Each point is reached from the start by the listed moves, each made once or not at all, plus a little noise. Say if it took an odd or an even number of moves. Then give how often each move was made.

Moves:
(1): [ 15   0 -18 -27]
(2): [ 6 -3  5 31]
(3): [41  2  7 -9]
Start: [ -2   1   1 -13]
Points:
[45  1 13  8] => even (0, 1, 1)
[ 60   0  -5 -19] => odd (1, 1, 1)
[ 39   3   8 -22] => odd (0, 0, 1)
[ -1   2   1 -13] => even (0, 0, 0)

Moves:
(1): [-11 -11 -16 -17  -7   2   9  -7   2]
(2): [-10  -7  23 -12 -25  16  10 -19  -5]
(3): [  1  -5 -20   4   0  -6  -5 -13 -12]
(4): [  2  -4 -13  17 -35   2  30  13  20]
(5): [ 20  12  21   7  27 -12  14   4   3]
(6): [  8  -3   2  -6  33  29 -13 -12  -9]
Start: [ 19   6 -27 -15   0 -12  -4  -2 -29]
Points:
[ 17 -11 -56 -22  -8  21  22  -7 -15] => odd (1, 0, 0, 1, 0, 1)
[ 21 -14 -60 -35  27  12 -12 -36 -46] => odd (1, 0, 1, 0, 0, 1)
[ -2 -12 -19 -44 -31   6  17 -27 -33] => even (1, 1, 0, 0, 0, 0)

Moves:
(1): [  2  -7  -9 -10   7   7   2 -12   1   2]
(2): [-10   7  -6   3   7  10   7   8   1  -8]
(3): [  3  -3  -2  15 -10 -13   4   0  14  -9]
(4): [ 7 -6  8 -3 23 11  3 -8 -2  2]
(5): [13 -1 -2 -2 -4 -5 14  1  4 -6]
(6): [-4 -8 10 -6  4 -8  8 -2 13 12]
(7): [ -6  -2 -13  -2   5   8  -1   5 -18   9]
(8): [  0   0   0  -4  15 -11  -6   3   4   5]
(9): [  4 -10  -5  -7  -9  -5 -14   9   2  -6]
Start: [ -4   1 -14  -1   6  13 -15  -5  -9  -7]
Points:
[-10  -7 -26   8   8   5  16  10   5  -9] => odd (0, 1, 1, 0, 1, 1, 1, 0, 0)
[  7 -29 -33 -10   1  -4  -4  -4  11  -8] => even (1, 0, 1, 0, 1, 1, 1, 0, 1)
[ -1 -22 -28 -11  56  11  15  -7   8  -1] => even (1, 1, 1, 1, 1, 1, 1, 1, 0)
[ -5 -15 -14  -1   7   0  -1 -18  23  -3] => odd (1, 0, 1, 0, 0, 1, 0, 0, 0)
[-11 -18 -24 -23  31   4 -20   1  10   0] => odd (1, 1, 0, 0, 0, 1, 0, 1, 1)
[  5 -16 -10 -13  28  17   1   6   9 -14] => odd (0, 1, 0, 1, 1, 1, 0, 0, 1)
[-18 -10 -15 -12  60  23  -5   1 -11  12] => odd (0, 1, 0, 1, 0, 1, 1, 1, 0)

Moves:
(1): [ -7   5 -29   9  -2   0  -1  -3  18  -4 -17  -7]
(2): [-20   8   0   1   0  11  -1   1 -11   1   4  -5]
(3): [  0  -2 -20   6   2   2  11  -8   0  -2   2  21]
(4): [-18 -24  -4   6  14  -2   1  -8 -16   2   3  17]
(5): [ -2   5   8  10 -14   0 -15   4   2  -1 -13   7]
(6): [ -5   2   5  -8 -15   3   8   4   2 -11  12   0]
(7): [ -1  13  10   7  15 -13  -5  -6  -4 -22   6   5]
(8): [ 9 -3 23  2  3  3 13  0  7 -7  0 -7]
(9): [  1   2  -9   7 -12  -9  -7 -30   8  -1   0  -7]
(10): [-21   8  -6   9   3 -15   5   1  13  19 -11  13]
(11): [  3  13  -9 -14 -19  -3  10 -18 -15  -4 -27   2]
(12): [-11  -9  -1 -14   7  -1  -3  -2   6  -1   0   6]
Start: [-13   6  12  -8   2   0   3   2   4   7   0   2]
Points:
[-37   2 -11 -19  -9   0   7   1  30 -11  -6  -2] => odd (1, 0, 0, 0, 0, 1, 0, 0, 0, 0, 0, 1)
[-36  19   8  11 -25 -22   7 -54   5 -42 -36  11] => even (1, 0, 0, 1, 1, 1, 1, 1, 1, 0, 1, 0)
[-60  45  41 -15 -20 -13  16 -15   4 -18 -29  23] => even (0, 1, 0, 0, 1, 1, 1, 1, 0, 1, 1, 1)

Moves:
(1): [  8   9  20  -1   1   7  -3  -7  -2   2   2   0  -5 -15   0   8  -1   0
   5   3  -9]
(2): [-12   7   8   7  -3 -19  -8  -1 -14   4  -4  -1  20  -3 -10   4   4  -5
  -1  14 -10]
(3): [  6   0  -4  -1   8   7  -3   2  -6   0   4   0 -10  -2  -2  -2   8   8
   8  -6   3]
(4): [  5   4   6  -5  -1   4   4 -28  17  -1  20  -2  10   3  11  -1 -16   2
   1  10 -13]
(5): [-3  2 -8  0  2  6  3  4  0 -9 -2  6 -2  2 -3 -6  0 -6  1  1  8]
(6): [ -2  10   0 -14  -1  11  -9  -9  -2   7   1   5  -7   3  12   6   8   7
   0   5   9]
(7): [ -1  -5   0  -4   0   2   2 -12  -2   4   3   0   6  -2   3  -7 -11  -5
   6  -2  -7]
(8): [-13   3   4   0  -3   4  -9  -4   2   5  -9  -7  22   2 -17  -4   1  -3
  -4  11  -8]
(9): [  5   1   3  -3  12   4  16   7   4   1  13   2 -10  -6  -7  16  -3  -5
  -2 -10  -1]
(10): [-4  6  2 -8  0  0 -3 -2 -2 -7  5  1  3  0  1 -6 -5  0 -5 -6  7]
(11): [  2  10   1  -3  -8  -2 -19  -4 -15  -5  -6  -2  -6   8  -4  10   7  -2
   1  -7   8]
(12): [ 6 -7  6  1  4 -7  1 -2  1 -6 -4  6 -1 -9 -3 12 10  2  1 -9 -3]
(13): [ 2  0 -3  6 -4 -3  2 -1 -2  1  1 -1  4  2 -1 -1  4  0 -8  0 12]
(14): [-12   4  -2  -2  -2  -2   0  -6   4  -4   0  -3  -1   2  -1  -7   5  -5
  -7  -1   4]
(15): [ 0 -6  5  4  1 -3  3 -9  2  5  0 -4 13  6  8 -1 -7  1  7  0 -2]
(16): [-1  7 -4  6 -6  0 -4  9 -6 13 -4 10  6  3  3 -4 10  0 -4  0 -5]
(17): [  6   6   4 -10  -4   4   9  -6   5  -3   2  -3   1  -6   2   3  -2   6
   1   0  -1]
(18): [ 10  10  10  -5   8   3  -2  -9   1   3  -3   5 -10  -1  -2   0   0   7
   4  -3   0]
Start: [ 11   3  -9  -2 -12   9   8  -9  14   3   8   5   5  -1 -13  -9  -2  -1
  -1  -7   2]
Points:
[ 52  30  21 -19   9  34  33 -52  24   9  38  27  -7 -32 -14   9  -3   9
  13 -22 -16] => odd (1, 0, 1, 1, 1, 0, 1, 0, 1, 0, 0, 1, 1, 0, 0, 1, 1, 1)
[ 19  48  11 -26 -26  31 -15 -33  -6   7   5  17   7   0   3   0   8   9
   5 -12  15] => even (1, 0, 0, 0, 1, 1, 0, 0, 0, 1, 1, 0, 0, 0, 1, 1, 1, 0)
[ 22  27  12 -27  13  35  12 -60  26   2  33  15  15  -3 -16   4  -3  14
   2 -13  13] => odd (0, 0, 1, 1, 1, 1, 0, 1, 1, 1, 0, 1, 1, 0, 1, 0, 0, 1)
[ 16  45  26 -33   8  35   4 -45  -2  17  14  12  10 -26 -39   8   1   5
  17   6 -15] => even (1, 1, 1, 0, 1, 1, 1, 1, 1, 0, 0, 0, 0, 0, 0, 0, 1, 1)
[ 16  52  38  -4  -6   4 -18 -52  -4  16  18  11  23 -18 -47  21  28   0
  -5  -5 -23] => even (1, 1, 1, 1, 0, 0, 0, 1, 1, 0, 1, 1, 1, 1, 0, 1, 0, 1)

Moves:
(1): [ -3   7  10   1   2  -2  -5  -1  -4   2   3 -12  -3   6   0  -1  11  -5
 -10   5  -7  -6   2  -1  -6   0  -2]
(2): [ -1  -3   4   1  -1  -2  -2   6  -2  -3   2   1  -1   1 -14  -7   0  10
  -4  -1   9   1  -6  -3   7  -6  -5]
(3): [  9  -2 -13   3   3   7  -7  -6   1  -5   9 -12  11 -11   6  -1   1   5
  -2   2   4  -2  -5 -13   5  -1 -11]
(4): [-10  -5  -8   7   0   7  -9  -7  -8  -9   5   1  -7   4   3  -5   5  -3
  -1   4 -11   1   7   3  -6 -12 -12]
(5): [-12   1 -11  -6 -12  -2  14   4   6 -10  -2  -6   1  -9  -7  -4  -6  -3
  -7  -2   5   3  -1  -6 -16   0   1]
(6): [  0   1  -3  -7   5  -1  -4   1   5   0   0   2   5  -4  12   1  -7  -3
  -3   3   3   4  -2  -3 -12  -3  11]
(7): [-2 -2  9  4 -8 -4  2  2 -1  4  0 -8 -2 -5 -4  4 -3  4 -6  0 -6  1 -4 -2
  1 -5  2]
(8): [ 1  4  7 16  9  1 -1  4 -6  5  3 10  9 12 -6  5  9  4  2 -1  5  1 -4  2
 10 -6 14]
(9): [  7  -4  -6  12  12   7   5   8  -5   2   2  -5 -13  -1 -12 -11  -2 -14
  -4   4   2   1  -3   3   4  10   6]
(10): [  2   1  -9 -12  -4  -4   2   5  -3 -10   7   3  -7  -9   2  -1   1   5
  -2   0  -9  -2  -2  -4  -4   3   4]
(11): [  5   6 -10   8  -1   6   7  -8  13   5  -6   9   0  14  -3  -5   0  -2
  -3  -3  -2   1  -5  -2  -8  -8  -2]
(12): [ -8   1  -5   8   3   3  -2  -6   4   2  -2  -6  -1  -1  -3   5 -10   2
  -7   6  -6   1  -1   0  -1   2  -1]
(13): [  0  -2  -1   6   4  -4   5  11  16  21  -3   5  -3  -5   0  -4  -6  -4
  -2  -7  -1   0  -3   2 -11   4  -1]
(14): [10  0 -3  0 -3  0  5 -6 -8  0  1  4 12 -3 -2  1 -2  2  1 -1  4 -4  0  0
  1 -2  2]
(15): [ -4  -7  -4   4   0 -11  -4  -5  -1  -8  -3   0   3   4   4 -10  10   3
 -13  -4 -13  -2   5  -8   2   1 -14]
(16): [ -2  14 -12   5   1   4   3  -4   1  -3  -7   8  -2   0   0  -2 -19 -10
  -5   7  19  -1   2  -2   6  -8   3]
(17): [ -1   2  -2   5   1  -8   2  -3   1  -3 -11  -1   8  -2   2   1   0   3
   0   4   3  -9  -4   2  -8  -3   2]
(18): [ -8  -9   2  -5   2  16  -5  -9  -2  -1  -8  13   0   0   6   0   1 -10
   6   8  -9   0   1   3  -3   2   6]
(19): [ -6  11  -4  -5  17   0   0  -3  -6 -12 -15   9  -7 -10   1   0  -1   4
  -2 -16   7   0   1  16   6 -11  -8]
(20): [ 11   7  -1  12   1   9   2  -5   5   0   9   6 -10  -2  -8 -13   4   2
   0   3  -8  -3   3   2   7  -4   6]
(21): [ 6  1  2  6  0 -7  1  3  5  0 -1 12 -3  0  5  8  3 -2 -3 -3  2  6  9  0
 -4  1  1]
(22): [ -2  -3   7   3   4   0  -1 -10  -5   2  -6  -4  -6  -8  -1  -3   2   2
   2   5   6   5  -4  -7  -2   0  -4]
(23): [  1  -7  -7 -11   5  12  13  -5  -7  12  -5 -12  -1  -6  13  -6  -2   9
 -19   3   1   6  -1   0  -6   0  -6]
(24): [ 0  2 -5  5 -1 -6  3  4  1 -3 -2  3  9  3 -4  7 -3 -7  8  5 -1  2  6 -1
 -5 -1 -3]
Start: [  6  10  18  -1  -4  -3  -2   6  -8   2   9   3 -13  -3 -22   5   0   0
   2  -4   8   1  -4  14   2   7 -17]
Points:
[-13  -5 -15 -16   1  14  -1 -22 -17 -18   2 -11 -16 -42  18  -6   7  -4
 -35  26  -7   7  -4 -10 -60  -5 -29] => odd (1, 0, 1, 1, 1, 1, 0, 0, 0, 1, 0, 0, 0, 0, 0, 0, 1, 1, 0, 0, 1, 1, 1, 0)
[  2   1 -21  18 -20  10  23   4 -10 -19   6  29 -26  -7 -38   0  -9 -31
  -9   7 -19  10   4   9 -37  -4 -10] => even (0, 0, 0, 1, 1, 0, 1, 0, 1, 1, 1, 0, 0, 1, 0, 0, 0, 1, 0, 0, 1, 0, 0, 1)
[-29  18  -8  13  21 -10  22  -5 -17  -2 -37  15  -3 -38 -22  -8 -28   4
 -60  10  18   1 -17   0 -39 -24 -17] => even (1, 1, 0, 0, 1, 1, 1, 1, 0, 1, 0, 1, 1, 1, 1, 1, 1, 1, 1, 0, 0, 1, 1, 1)
[ 16  14   8  30  23   5  23  29   2  43   0  14 -23 -11 -13  -1 -28 -17
 -37   3  33  19 -12  14 -10   2  11] => even (0, 0, 0, 0, 0, 1, 1, 1, 1, 0, 0, 0, 1, 0, 0, 1, 0, 0, 0, 0, 1, 0, 1, 0)
[  0  33 -29  36  19 -13   8  12  -1 -20 -11  41  18 -27 -24   5 -27  -4
 -14  -9  55   4  -4  10 -24 -40 -24] => odd (0, 1, 1, 1, 1, 1, 0, 1, 0, 0, 0, 0, 1, 1, 0, 1, 1, 0, 1, 0, 1, 0, 0, 1)
[-14  26  12  24  35   3  18   1   1  17 -19  -3 -24 -31 -31 -21  -9  19
 -47  -2  24   6 -24  18 -30 -20 -12] => even (1, 1, 0, 0, 1, 1, 0, 1, 0, 0, 0, 1, 1, 0, 0, 0, 1, 0, 1, 1, 0, 1, 1, 0)

Moves:
(1): [  0  -2   4   0  -3   4  -4  -1  -7   0  -7 -11  -5   3  -7  -6   6   2
  -7  -2   4  10  -4   5]
(2): [  2  -5   2  -1  -7   4   3  -3   0   1  -5   0 -14   6   6   2  12   7
  -6  11  -2   2   3   0]
(3): [-9 -7 -2  2 -9  5  6  1  6 -5 -2 -3 -3  1 -5  1  1  2 -3 -5  1 -2  3 -3]
(4): [-2  6  1 -6 -4  3  1 -2 -5  0 -1 -4 -6 -1  4  0  3 -2  4 -1  0  4  3  1]
(5): [  4   6  -6  -2   8   5  -9   4  -1  -5   8   2   2  -2   7   8   9  -8
   3   4   0   7  -3 -10]
(6): [-3 -2 -4 -4  2 -2 -9 -3 -4  0 -3  0  2 -5  2 -2 -9  8 -2  0  4 -1  6 -3]
(7): [ -2   8   3  -4   6  -8   2   9  -3   3   4  10  -1  -5  -2  -4   4 -14
   3  -1   1  -4   4   3]
(8): [  4   3  -5  -1  -5   2  -3   2  -1   0   5   6  -1   3   9  -5  -1  12
 -11 -11  -3   3   0   6]
(9): [ -2   0 -10   8   6   0  -4   3   1   2  -7   0   1   2  -3   1  -2   9
   2  -3   0  -2  -3   6]
(10): [-4 -1  3  1 -9  0 -7 -3  2 -3 -4 -2  1 -1 -8  2 -4  9 -3  4 -6  0  1 -3]
(11): [ 11  10   0  -1   9  -2 -11   0  -1   1 -11  -1   7  13   5   3   6  -1
  -1  -6   9  -3   5  -3]
(12): [-10  -3 -11  -8  -3  -6   1 -12  -9  -7   4   8  -1   4   5   8  21   5
   8   1  -4   4 -12  12]
(13): [ 6  0 -4 -4  3  7 -2 -2 -7  7  0  6 -4  4  1  4 -1 -1 -4 -4  0  6  7  4]
(14): [  2   4   0  -4  -1   4  -6  -5 -11   4   6   4   1   2  -3  -1   6   2
   3  -7   6   6 -10  -5]
(15): [  4  -3   6  -6  -4   4   8  -2  10  -3   2 -10 -13  -5   5  12  13   2
   8   2  -2  11  11  -7]
(16): [ -3  -1   3   1   2  -5  -2   2   8  10  -7  -2   8   3   8   3   0  -6
   2  -3 -13  -2  -1  -8]
(17): [ 5  2  1  1 -8 -5  6  3 -3  3 -2 -3  0  0 -2  4  2  2  0  7  4  3  9 -8]
(18): [ 0 -5 -4  7  0 -3 -9 -3 -1  3 -2  6  4  6  6  1  1  2  4  3  6  4 -3 -1]
(19): [-3  2 -1  8 -1  5  0 -2  7  8 -2  0  3 -8 -1 -6  2  4 -6 -1 -2 -7  3  2]
(20): [ 0  9  3  6  7  5 -3  0 -5 -6 -1  3  5  0  3  4  0  2 -8 -2 -1 -5  1  0]
(21): [  9  -1  -2  18   9  -1   5   0  12   1 -18   5   3  -6   3   4  -2  -3
  -6   7  -4  11   3   3]
(22): [ 2 -3  1 -3  0  5 -5  6 -8  3 -4  1  3 -3  7 -1  0 -1  2  2  2  3 -1  0]
(23): [ 9 -5  1  7  3 -4 -2 -2 -2 -8  1  1  0  6  5 -4 -2  0  7  4 -4  7  7 -4]
(24): [ 6  0 -1  5 -3 -6 -1  0 -1 -1  1 -2 -5 -6  8  8  0 -8  3 -2 -5 -3 -1  3]
Start: [ 6  4  0  0  1 -9  4  8 -5  4  2  8  4  9 -2  1  1 -7 -8  7 -4 -6 -2  1]
Points:
[  2   7   4  13  -5 -19   8  13   5  11  -4   8   0  -1  16  -2   8 -32
   3   0 -26 -14  16  -6] => odd (0, 0, 1, 1, 0, 0, 1, 0, 0, 0, 0, 0, 0, 0, 0, 1, 0, 0, 1, 0, 0, 0, 1, 1)
[ 21  13 -18   7  -1  11 -12  -9 -16   1  -4   4 -26  18  47  28  60  11
 -13   2 -36  30   8  11] => even (1, 1, 0, 1, 1, 0, 0, 1, 1, 0, 0, 1, 1, 0, 1, 1, 0, 0, 1, 1, 0, 0, 1, 1)
[ 27  21   4  19   3  10  -5  17 -23  36 -29  23   3   9  19  -2  28   1
 -47   4 -12  19  11   3] => even (1, 1, 0, 0, 0, 0, 1, 1, 0, 0, 0, 0, 1, 1, 0, 1, 1, 0, 1, 1, 1, 1, 0, 0)
[ 15 -12  -6   7 -17   4  -8 -11 -18   3 -24  15 -30  -4  13  19  46   7
 -12  18 -15  37  18   7] => odd (1, 1, 1, 0, 0, 1, 1, 0, 0, 1, 0, 1, 1, 1, 1, 0, 0, 0, 1, 0, 1, 1, 1, 1)
[ 43  10  -5  19   9  -1 -27  14 -20  25 -39  13   2  12  28  13  32 -23
 -21  14  -3  26  26 -24] => even (1, 1, 1, 0, 1, 1, 1, 0, 0, 0, 1, 0, 1, 1, 0, 1, 1, 0, 1, 0, 1, 1, 1, 1)

Moves:
(1): [ -7  -4   2   9  -7  -6   3   7   1   5   0   4 -10   1   0   5   5   6
   3  -1   4  -2 -11  -4  -2   1]
(2): [-1  1 -2  6  0  5 -5 12  5 -3 -1 -5  4 -1 -5 -4 -2 -7 -5  3  7  6 -4 -6
 -4 -3]
(3): [-4 -2  5 -4  3  1 -5 -4  4  2 -7 -2  3 -6 -2 -7  7  2  3 -6  2  5 -2 -1
  0 -7]
(4): [ 10   6  -4   5  -3  15   9 -17   4   8   9 -10   4  -7  -7  -3   2   6
   1   2  -3  -1  -2   3  -1   9]
(5): [-11  -4   7  -5   2   5   7 -11  -5  -8  -5   3   2  -9   5  11  -4  -6
  -1  -6 -10 -17  -3  -1   8  -1]
(6): [-8 11 -1  5 -1  0 -4  8 -6 10 -3  2 -7 -4  7 -1  2 -9 -2 -9  0 -6  7  3
 -4  4]
(7): [  5   5  -2  -1  -4  -9   0   2   8  -2  -3   0  -1  -2  -5   0   3  -1
   0  -1   4 -11  -1  -5  -2   3]
(8): [ -1   4   4   6  -2  -3   4  -5 -10   4   7  -7  -5  -3 -10  -3  15  -6
  -6  -3   8   6   7   2   4  12]
(9): [  4  -3   1 -13   4  -5  -4   4  -1  -3   8   1   9 -16  -3  -8  -6   2
   4   0  -4   5 -15   2   4  -3]
(10): [  0   1   5  10  -7   4 -10   2   8  -9  -7   1   9  -3  -5   0  -8  -7
   1  -1  10 -10  -3   2   4  -1]
(11): [  1   6  -6  -6   8   2  -2   2   3  -2 -13  -5   6   1  -2   1  -8  14
  -8  10   6  -4   3   9   0   6]
(12): [ -5   2 -14   0  -1  -6  -5  -2   1  -8  -2   1   4   2 -10   8  -1  -9
  -1   9  -1   5   8 -10  11   3]
(13): [  7   8   2   0   4  -1  -6  -5  -2 -13   8  -4   3  -8  -5  -2   0  -1
  17  -5   7   1  17   6   0  -7]
(14): [-8  4 -4 10 -1 -1 -7  8 -8 -4  6  1  1  3  7 -9 13 -2 -2 -2 -1 -1  2 -3
 -1 -4]
(15): [-3 -2 -2  5 10 -5  2 11  6  6 -2  1  3  1  4 -8  4 -1  2  1  6  2  3 -1
  1 -5]
(16): [-3 -7  4  2 -4 -4 -5  1  6 -1  2  2  1  6  3  5  0  7  0  6  0  1  0 -7
  3  6]
(17): [-2  3 -3  3  2 -3  0 -2  6 -8 -1  5  1  5  8  3  6 -8 -5 -3 -6  0  6  1
  4  0]
(18): [-11  -4  -3   0  -8 -11   4  -1   0  -2   5  -9  -8   2  -5  -6 -10   1
  10  -5  -1   7   6   3  10  -6]
(19): [ 11   2  -4   9  -4  -2   9  -2  -5   2 -11   0  -2   0  12   3   2  10
  -2  -4   3  -4  10  -3   1   0]
(20): [  6   0  -4  -3   9  -5  -6  -5  -2   3   1  -2   2   9   6   0   1   0
  -5  -1  12   5  15   5 -13  -2]
(21): [ -3  -2   6  10  10  -9   7   5   4   2  -1  -4  -8   9  -4  -6  -1   2
  10 -15   0   3 -12  -6   1  -8]
(22): [-4 -2  9 -4 14 10 13 -5 12  7 13 16  3  1  3 -1 -4  6 -6  1 -9  1  5  4
 -3  4]
(23): [  2  -1  11  10  -8   1  -4 -11  -1   4  -6  -4  -4  -7  -7  -5   4   0
  -5   6  -9   3   7  13 -13  -4]
(24): [  4  -7  -4  -3   2  -3  -7  11   5  -1   0  -1  -5  -6  -3  -7   7  12
  -4  -7   0 -11  10  12   8 -15]
Start: [-1  0 10  0 15 -3  5  1 -3 -2 -8 -8  0  6 -5  9 -4  0  6 -4  4 -3 -5  7
 -8  1]
Points:
[ -6  17   4  50  25 -19 -19   0   1 -19 -43 -28  12  15 -16 -10  22 -13
 -18 -10  35  13  32   9 -17  -6] => even (0, 1, 1, 0, 0, 0, 0, 1, 0, 1, 1, 1, 0, 1, 0, 0, 1, 0, 1, 1, 1, 0, 1, 0)
[-11  13   6  11  60 -30 -23  45  43  -8 -17  -5  17 -17 -26 -21  -6   8
  15 -24  48 -12  14  16  -9 -29] => odd (1, 1, 1, 0, 0, 1, 1, 0, 1, 1, 1, 1, 1, 0, 1, 0, 0, 0, 0, 1, 1, 1, 0, 1)
[  1   1  32  48   3 -24   7 -27   6 -19   0 -37  -2 -16 -22   0   0  -2
  25 -32  22   3  12  15  -4  -6] => odd (1, 1, 0, 1, 1, 0, 0, 1, 1, 1, 0, 0, 1, 0, 0, 1, 1, 1, 1, 1, 1, 0, 1, 0)
